Each row of a before or after table is a point. The points were changed in one or more steps. Then noise was added and the rows were shuffled. The steps act on how far a point lies along the listed directions, d1 being the first. What was done? A step turns or swaps two directions, mirrors them in a line or flattens them onto one, adds a multiple of one to another, or multiplies one. Angles are multiples of 10 degrees, from the lower direction toward the higher: turns from -170 to 170, lines from 10 to 170 but not 90. Use the fewest steps. Two steps may share a direction if one is a turn and the other turns, adds or multiplies; they go together, in the order done. Otherwise the lowest direction goes first.

Directions:
(1): [46, 17]
(2): [-17,  46]
Before, 13 rows:
array([[-45, -17],
       [ 24,  -1],
       [  6,   1],
       [ 60,   2],
       [-12, -29],
       [ -4,  47],
       [-19,   7],
       [  4,  14],
       [ -8, -29],
       [-10,  -3],
       [ 12,  20],
       [ -7,  -3],
       [ -4, -15]])
After, 13 rows:
array([[-16, -27],
       [ -9, -14],
       [ -8,  -2],
       [-18,  10],
       [ 23,  -6],
       [  7,  13],
       [  3,  46],
       [ 17,  18],
       [-10,  -2],
       [ 59,  -8],
       [-48,  -8],
       [  5,   1],
       [-13, -27]])
Steps: turn d1 and d2 by -10 degrees

Directions:
(1): [ 14, -12,  47,  43]
(2): [-22, -60, -16,   8]
(3): [ 51,  -6, -36,  21]
(4): [-33,  25, -25,  45]
Before (10 x 4):
array([[ -1, -11,  10,   6],
       [-11,   1,  21, -31],
       [-56, -20,  21,  19],
       [ -7,   8,   5,   9],
       [ 27,  21, -12,   8],
       [ -8,   9,  34,   3],
       [ 12, -15, -20, -41],
       [ -8,  10,  16, -14],
       [-10,   5,  36,   3],
       [-28, -18,  34,   6]])
After:
array([[-61, -22,   8,  13],
       [ 15,  -2, -17, -44],
       [-10,  -4,  38,   6],
       [ -3, -16,   5,   4],
       [-31, -21,  25,   2],
       [ -9,   7,  21, -13],
       [ 28,  20,  -6,  12],
       [-11,   0,  34,   7],
       [ -8,  -1,  23, -30],
       [ -7,   6,   4,   9]])
Steps: turn d1 and d2 by 20 degrees
